Each row is a point. Before rounding, the points of a table are all equally far from one centre. They may lie mostly on one side of it. Where is the centre, to within rounding?
In the rows, zero is written as 128.

Points (5 x 2):
[[168 188]
 [137 150]
 [160  93]
 [138 122]
 [147 172]]
Centre: [190 138]

Points (11 x 6):
[[112  40 122 121 158 102]
 [ 77  55 139 136 130 114]
 [114  77 137 121 147  78]
 [135  73 109  77 179 105]
 [111 104 147  99 212 105]
 [124 107 104  77 175  99]
 [103 140  71 148 154 141]
 [ 90  61 101 118 180 104]
 [129 100 109 128 197  89]
 [133  74  87 137 139  97]
 [128 112  78  94 164 105]]
Centre: [123  99 132 124 157 155]

Points (17 x 11):
[[158  80 128 158 158 159  93  60 116  96 100]
 [143  97 156 123  83 114  69 134 149  81 157]
 [124 117 132 102 151 221 132  68 159 128 108]
 [156  71 165 129 129 182 143  99 133 144  83]
 [127 114 158 214 127 170 122  82 139  81 129]
 [ 99 109 159 140 138  95  59 126 173 106 107]
 [155  80 208 133  98 140  84  88 103 133  88]
 [ 84  85 206 129 125 176 117 115 142  84  88]
 [152 126 156 170 150 191  71  55  90 105  95]
 [ 96  79 158 128 168 176 122  91 115 139 180]
 [154  76 129 138 119 124 113 122 142 135  70]
 [174 147 161 105 129 150  94  66 128  64 127]
 [ 45 140 173 165  93 187  87  84  98  95 118]
 [ 97 139 112 189  82 175 135 125 115 125  98]
 [112 127 176 160 105 178 136 121  95 191 118]
 [142  90 108 178  82 145  95  78 138 140  77]
 [137  83 177 168 105 149 138  90 131  90 175]]
Centre: [115 123 151 134 113 163  91  98 132 124 125]

Points (26 x 20):
[[ 98 140 179 182 203  76 105 143 146 117 100  51 110 128 122 102 128 130
  141 149]
 [101 137 182 152 163  77  73  80 168  88  59 119  99 142 141 124 100 138
   71 127]
 [ 88 123 162 113 139  95  83  84 187 149 103  51 150 127 158 161 102 142
   94 133]
 [ 97 138 179 129 152  88  76  93 154  62  83  90 131 124 132 153 128 123
   75  76]
 [126 177 156 148 148 118  85  87 207  96  94  89 165 154  95 168  97 133
   93 141]
 [103 161 202 193 181  88  82 137 142  87 111  77 132 141 144 142  96 116
  103 145]
 [132 149 177 115 173 128 133 102 196  93  78  88  65 162 134 126  88 135
  100 152]
 [157 130 192 158 162 105  81 106 174  88  94  92 140 123 106 119 100  91
   77 152]
 [ 52 144 143 147 175 102  55 126 135  89 131  61 112 167 137 158  92 124
  137 118]
 [125 105 213 193 147 128 127 110 187  83 131 124 128 179 107 138 114 132
  122 111]
 [103 112 127 171 186  79  68 113 113  90  69  94 174 132 130 151 121  80
  106 115]
 [138 145 184 196 166 109  81  64 146 105 127  90 122 136 100 125  58 104
   86 107]
 [ 62 101 148 215 175 136  95 134 201 112  73  97 134 151 109 168 104 105
  137 138]
 [107  68 183 166 180  86  67  90 162 128  99 100 147 151  80 148 124 164
  124 111]
 [ 99 118 217 137 149 109 111 107 137 140  31  95 113 160 112 105  76 139
  111 144]
 [113 124 186 170 173  62  92 115 181 129  79  85  96 194 130 153  87 115
  163 156]
 [119 174 169 140 177 153  97 114 170  54  99  88 121 130 115 120  71  95
  113  80]
 [123 148 177 165 173 178  71 133 151  90  79 148 138 155 128 160 112 140
  127 121]
 [ 76 164 186 178 172 100 136 106 169  82 132 118 122 139 131 149  50 153
   98 161]
 [108 137 105 123 126  87 100 131 139 122  86  62 109 143 136  68 119 165
   96  95]
 [ 90 179 151 111 214 123 105 137 170 109 112  79 129 133 163 133  92 175
  120 114]
 [ 86 154 221 142 107 115 101 127 156  95  78  75 106 146  82 125  94 134
  124 135]
 [109 128 192 141 141  76  91 112 194  67  72  86 133 159 121 136 122 148
   89 101]
 [148 137 148 134 164 135 143 128 210  83  80  81  95 143 114 110 114 116
  180 123]
 [101 107 149 127 164 105  70  98 157  49  84  79 131 143 137 143  62 148
  108 127]
 [125 152 172 153 146 109  97 145 213  63  81  71 133 145 136 123  66 133
  130 107]]
Centre: [110 130 138 145 155 103 125 127 150 134 103 116 118 135 110 146  93 119
 120 107]

Points (30 x 24):
[[144 207  78 140 129 124 101  71 146 158  66 117  83  90 168 148 113 185
  132 135 140 145 122 197]
 [171 243  64 141 111 121 132 123 152 138  88 118  98 113 126 163 132 165
  117 140 123 126 106 188]
 [142 215  85 154 132  81 122  76 151 138 134  97  88 138 131 179 134 147
  114 151 133 113 150 201]
 [159 224  56 166 127  87 135  97 161 143  82  86  83 110 139 165 146 158
  126 143 149 132 124 169]
 [130 215  87 141 125  90 110  72 134 145  69  82  87 102 145 173 121 148
  123  86 157 119 136 155]
 [141 238 104 141 125  88 134  89 171 134  99 101  64 112 185 135 141 175
  145 127 160 150 115 181]
 [142 200  90 159 146  89 116 103 163 137  64 109  67  90 154 141 114 164
  130 109 140 143 102 179]
 [177 204 112 134 128  80 126  96 142 172  78 104  75 133 171 150 142 182
  131 125 147 153 126 195]
 [138 217  73 154 124  84 126 100 161 121  73 113  61 108 143 142 150 172
  164 127 140 129 127 157]
 [148 189 102 131 114 133 140  49 146 156  80 114  74 121 161 180 128 133
  132 125 115 118 107 190]
 [200 203 102 138 149 103 139  97 133 130  81  83  94  96 146 164 135 175
  129 126 143 169 132 195]
 [191 240  86 113 146  91 110  77 166 137 102 102  97  92 150 156 140 161
  131 127 127 130 119 184]
 [171 205 104 132 136 126 109  89 174 138  98 124  67 109 163 165 124 152
  113 106 103 128  95 194]
 [155 226  91 136 106 109 128  88 176 162  84  93  86 116 150 172 126 150
  148 128 126 136 141 185]
 [154 206  67 140 141 112 133  99 169 121  86  97  74 110 179 160 140 149
  158 114 168 126 104 204]
 [158 196 109 137 122 117 106 110 174 119  66 110  51 101 144 171 106 142
  128 128 171 138 111 167]
 [182 199 111 136 108 139 123  87 168 165 100 102  77 105 131 142  81 180
  173 105 146 119 125 169]
 [171 214  96 178 145 116 140 100 146 152  76  99  84 102 149 169 155 141
  141 138 139 128 128 199]
 [152 180  84 142 133 128 124 118 158 139  63 109  42 132 152 149 122 162
  165 126 138 141 102 175]
 [182 197 103 148 139 122 157  94 133 165  69 104  87 109 143 169 128 191
  143 141 153 153 110 197]
 [157 201  71 125 144 121 111 104 160 120  75 102  76 126 173 149 118 146
  156 141 146 164 130 202]
 [129 212 109 123 109  98 112 108 113 147  74  97  79 110 143 172 151 156
  140 141 120 120  94 167]
 [177 205  84 147 137 106 128 109 159 138  72 120  79 106 146 172 127 156
  171 127 138 120 115 195]
 [142 220 112 150 125 106 150 106 169 134  91 107  95 119 150 169 117 160
  156 114 141 166 126 191]
 [124 218  71 119 124 104 135 145 162 163  82 134  57 104 137 164 125 183
  120 121 138 129 105 188]
 [161 214  90 127 145  63 135 112 141 149 106 115  81  98 158 162 112 149
  164 117 130 133 148 208]
 [174 232  97 128 146  88 122  92 149 164 108  89  79 116 145 143 122 155
  138 138 138 161 119 204]
 [172 212  87 153 132  83 125 144 125 139 128  62  84 116 159 178 141 168
  144 128 165 125 119 175]
 [128 197  86 129 123  92 141 104 136 129  66 130  71 104 155 174 146 161
  164 151 145 139 122 194]
 [155 190  81 143 137  99 145 100 170 144  74 120  64 118 174 160 100 145
  164 122 117 132 131 191]]
Centre: [147 181  97 115 145 132 148 109 132 141 124 118  94 111 155 128 128 158
 113 131 155 110 143 147]

Points (29 x 24):
[[140 146 138 169 132  88 123 121 160  51 139 152 119 209 138 120 115  98
  168  76 148  59 107 119]
 [129 149 168 128 126 103 147 140 158  53 140 175 165 155 142 143  73  66
  170  79 134  60 104 115]
 [ 94 160 160 151  77 127 140 145 135  40 118 111  72 159 117 110  86  88
  164  96 143  93  73 104]
 [120 114 143 123 109 130 157 159 141  85 111 138  92 182 137 116 112 100
  158  90 146  64  80 120]
 [149 155 160 158  91 118 116 162 172  69 100 144 147 191 161 138 112  72
  157  99 130  46  76  93]
 [133 149 176 174 106  95 149 144 178  77 106 151 113 152 140  97  63  90
  193  96 132  67 117 106]
 [126 150 152 134 123 102 120 137 165  72 133 138  99 180 135 123 133  71
  163 102 152  28  99 116]
 [139 158 119 136 106 142 171 136 179  85 117 132 144 163 128 108 115  55
  163  69 126  88  87 116]
 [137 139 108 152 102 136 163 158 167  25 134 152 116 185 133 128  92  89
  169  98 146  78 106  96]
 [106 150 156 152  72 112 129 146 140  68 113 132 130 188 123 121  71  64
  127  72 118  79  62 111]
 [148 162 179 199 100  88 133 131 158  57 110 124 118 185 141 125  79  75
  161 102 159  43  97  99]
 [131 135 157 147  93 105 151 138 184  55 122 146  89 171 145 106  87  85
  169 114 124  68  94  77]
 [133 157 155 133  81 115 126 157 193  67 144  96 134 162 122 105  88  57
  176 121 127  73  94 103]
 [115 118 170 153 118  56 130 185 166  63 139 130 126 165 133 139  84 112
  165 107 152  68 103 107]
 [106 145 151 168 109 122 136 136 131  30 137 127 105 198 159 129  89  73
  163  91 115  66  75 105]
 [145 127 181 158 121 115 154 151 174  25 115 128 111 158 145 103  88  94
  158  95 115  72 112 123]
 [109 134 165 147 103 104 177 146 187  44 136 137 115 183 134 109  98 105
  178 108 143  84  97 105]
 [104 160 194 147 113 127 124 113 164  94 157 144 175 187 151 121  99  90
  163 101 178  83  71  88]
 [139 133 161 186  92  94 126 163 154  61 116 138 111 143 156 123 104  68
  167  94 149  49  70  87]
 [135 160 174 169 127 106 101 153 161  65 127 122 164 189 170 124  59  67
  117  83 157  71  82  90]
 [117 140 153 163 110  96 175 141 179  59 136 150 111 153 109 123  85  70
  158  79 122  87  92  74]
 [118 144 145 171 130 109 123 161 137  77 108 139 119 173 131 102  82 101
  166  68 125  45  63 130]
 [126 147 148 142 110 105 147 170 148  45 133  97 128 173 161 135  84  75
  159  89 127  82 136 158]
 [137 102 173 144 107 118 149 161 162  93 132 153 145 149 138 136 124  77
  163  97 155  54 101 137]
 [125 170 166 156 114  88 152 156 126  74 127 116 108 189 138 111  90 129
  150  96 132  41  87 113]
 [134 123 137 134 102  89 153 104 157  59 118 141 101 186 139 118  80  72
  161  78 131  75 104 109]
 [112 126 159 156 111  65 132 158 148  60 144 127 137 163 126 129  95  72
  169  71 134  55  99 115]
 [110 136 129 172 107  89 132 156 174  36 128 123 141 183 145 136  70  84
  125 108 115  42  85 125]
 [141 124 184 144 115 104 133 119 147  56 143 155  83 171 162 119 111  84
  163  95 124  84  99  90]]
Centre: [120 157 139 162 129 116 119 128 134  76 109 132 146 145 129 129 101  95
 141 138 143 111 105 109]
